Each row of a before or after table is a point. The points were changed in one or more steps. Then noise was added and the rows were shuffled. The steps act on columns, c1 being the first. What was done? A step turns or swaps two columns, mirrors them in a line or flattens them onto one, adds a multiple of one to another, or multiplies or shifts one. Angles are multiples of 10 degrees, from the lower column toward the higher: turns from -170 to 170, lines from 10 to 170 but not 90. Use the fewest steps. Two steps may share a column if one is a turn and the other turns, adds or multiplies; they go together, in the order done. Otherwise the lowest column goes first.
In the rows, zero is written as 128.

Before (9 x 3):
[[ 95 157 162]
 [141 209 136]
 [126 152 163]
 [209 119 100]
 [117 120 137]
 [ 91 149 171]
 [112 112 160]
 [147  90  52]
 [ 99 140 155]]
After:
[[119 138 136]
 [125 170  95]
 [ 99 163  96]
 [147  54 167]
 [ 98 160 115]
 [119 160 152]
 [ 93 175 107]
 [212  90 137]
 [141 134  50]]
Steps: turn c2 and c3 by -90 degrees

Before:
[[148 107  87 133]
 [144 148 153 126]
 [137 127 133 104]
 [157 153 119  96]
 [188  90 121 130]
 [112 133  80 131]
 [169  78 118 155]
 [107 166  84 126]
 [133 157 158 135]
 [153 149 129 138]]
After:
[[249 128  90 134]
 [211 130  77 182]
 [ 86 177 157 123]
 [138 103 163 143]
 [179 131 149 149]
 [ 97 177 125 133]
 [158 106 153 124]
 [169 164 100 140]
 [187 142 150  63]
 [147 123 128  80]]
Steps: multiply c1 by 2; turn c2 and c3 by 80 degrees; multiply c4 by 2

Before:
[[110 162 154 150 113 155]
 [140 150  63 149 154 144]
 [101  59 107 158  86  91]
 [112  88  46  96 123 231]
 [164 115 147 153 103 129]
 [165 193 103 133 153 105]
 [105 110 110 109 146 169]
 [158 124 130 146 146 140]
 [155 139 205 141  46 129]
 [121 103 157 117  82 106]]
After, 10 rows:
[[108 133 140 147 157 165]
 [164 121 104 152 129 130]
 [168 131 157 149 153 116]
 [128 135 163 118 166  98]
 [112  16 146  98  43 149]
 [171 183 106 134  92 178]
 [138 138 113 144  49 152]
 [109  74 115 112 107 136]
 [154 128 199 143 222 137]
 [ 96 134 174 154 114  46]]
Steps: add -0.3 times c4 to c6; turn c2 and c6 by 60 degrees; turn c3 and c5 by 100 degrees

Before (13 x 8):
[[133 141 160 117 122 103 109 114]
 [120 121 112 119 115 117 126 118]
 [131 131 153 168 119 128 118 117]
 [115 124 125 118 125 130 107 102]
 [198 129 125 116 131 123 127 131]
 [128 137 125 144 123 102 120 126]
 [140 151 115 108 113 115 112 123]
 [116 127 127 143 103 132 110 125]
 [123 122 113 109 101 128 143  99]
 [198 133 125 114 106 101 107 134]
 [122 142 130 133 129 108 110 130]
 [123 182 109 123 124 134 104  99]
 [133 130 129 115 119 137 139 132]]
After (13 x 8):
[[132 140 127  89 119 150 117 132]
 [199 128 105  90 131 117 127 126]
 [122 159 110 114 124 141 167 133]
 [119 120 113 101 115 137 134 133]
 [131 121 153 248 120 143 141 129]
 [132 123 159  94 121 113 151 127]
 [198 114 103  87 106 133 142 111]
 [120 123 130 144 128 106 142 116]
 [113 103 129  98 125 134 158 135]
 [129 129 126 177 124 108 133 126]
 [123 139 115  72 101 168 137 161]
 [139 134 112  66 113 139 143 121]
 [116 109 131 173 104 170 143 119]]
Steps: add -0.3 times c1 to c3; add 1 times c7 to c2; turn c7 and c8 by 140 degrees; multiply c4 by 3; add -1.5 times c5 to c6

Before, 9 rows:
[[168 147 154  87 104 179 151 160 148]
 [103 143 135  87 151 161 115 138 119]
 [124 139 114 119 144 139 115  93 172]
 [145 198 137 101 130 163 123 118 108]
 [131 107 133 110  85 139 175 149 121]
 [ 80 148 172 140 128 148 120 131 149]
 [145 164 117 117 132  91 129 132 161]
 [142 152 154 124 150 139 133 131 103]
 [125 103 116 168  90 131 169 187 108]]
After:
[[229 147 115  82 107 179 120 162 149]
 [170 164 121 117 140  90 132 134 162]
 [118 140 146 125 133 139 143  93 172]
 [170 198 142 105 120 162 140 117 109]
 [161 150 161 124 131 140 125 130 103]
 [136 108  93  95 101 140  89 148 122]
 [121 104  65 152 133 132  75 187 110]
 [ 66 143 144  93 144 163 156 138 120]
 [  9 146 160 142 102 147 131 130 149]]
Steps: multiply c1 by 2.5; add -0.7 times c8 to c3; turn c3 and c5 by -40 degrees; mirror c4 and c7 in the line at 170 degrees

Before, 14 rows:
[[ 56 143 103 149 162 156 151 112 139 109 164]
 [121 143 102 191 149 133 148 109 130 114 168]
 [ 96 110 147 115 159 165 151 136   7 113  76]
 [137  96 104 107 156 141 151 130 151  91 130]
 [102 137 113 122 115 146 141 129 140 121  66]
 [151 123 130 114  95 139 148  98 141 132 138]
 [119 140 128 104 109 156 123 112 109 110 108]
 [114 123 201 124 122 113 146 111 138 100  88]
 [141 140 211 177  64 158 139 147 137 172 161]
 [133 119 131 134  95 149  52 137  55  99 159]
 [145 124 126 108 137 152  69 116  96 112 166]
 [137 136 114 107 160 113 125 149  75 130 155]
 [143 120 156 127 157 144 129 109 139 130 117]
 [144  72 147 147 110 130 141 113 119 195 159]]
After, 14 rows:
[[120 160  92 122 120 191 149 115 129 108 150]
 [114 118 200 114 133 121 145  99 137 111  88]
 [ 57 177  93 152 126 153 150 109 140 112 147]
 [136 170 106 117 131 106 125 130  75 151 140]
 [144 160 155 144 145 130 129 130 139 109 113]
 [133  82 117 147 126 137  51  99  55 136 135]
 [144 137 111 154 136 112  68 112  97 116 139]
 [ 97 158 164 168 156 121 150 113   7 135 106]
 [137 148 110 145 167 108 152  91 153 130 139]
 [119 110 136 159 110 110 122 110 109 112 122]
 [104 116 144 146 115 125 142 122 139 129 119]
 [145  81 128 126 175 146 142 194 119 113 127]
 [152  85 125 142 121 115 147 132 140  98 130]
 [141  55 176 151  96 183 139 172 138 147 102]]
Steps: turn c2 and c5 by -70 degrees; multiply c2 by 1.3; flatten c3 and c11 onto the line at 150 degrees; mirror c4 and c6 in the line at 50 degrees; swap c8 and c10

Before (9 x 12):
[[129 218 116 129 106 154 148 141 138 126 149 156]
 [131 109 175 140 111  95 138 157 152 138 142 101]
 [126 142 102 138 132 110 128  63 136 143  90 128]
 [ 98 126  95 148 118 100 138 156  55 139 102 106]
 [118 132 159 134 119 112 149  96 146 102 116 131]
 [140 128 105 130 111 139 140 142 136 136 149 152]
 [134 111  94 119 139 124 149 170 127 126  86 101]
 [105 120 121 149 159 141 149 169 137 108 153 126]
 [146 140 138 132 138 128 144 136 127 110 140 114]]
After, 9 rows:
[[114 131  98 153 125 133 150 155 135  79 114 142]
 [125 144  62 161 147 135 127  99 132 128  91 136]
 [142 128 140 123 100 139 140 107 120 126 139 150]
 [150 135 135 135 126 139 143 139 134 110 141 119]
 [128 108 169 111 159 105 148  95 149 128  97 102]
 [106 121 170 151 140 188 146 122 137  97 162 131]
 [127 219 142 108  98 148 151 113 117 109 139 159]
 [131 104 154 178 106 137 141 174 161  98 131 122]
 [ 99 125 158 188 130 158 138  89  84 246 100  65]]
Steps: swap c3 and c8; multiply c4 by 3; turn c4 and c6 by 50 degrees; turn c5 and c11 by 30 degrees; add -1.5 times c9 to c10; turn c9 and c12 by 40 degrees
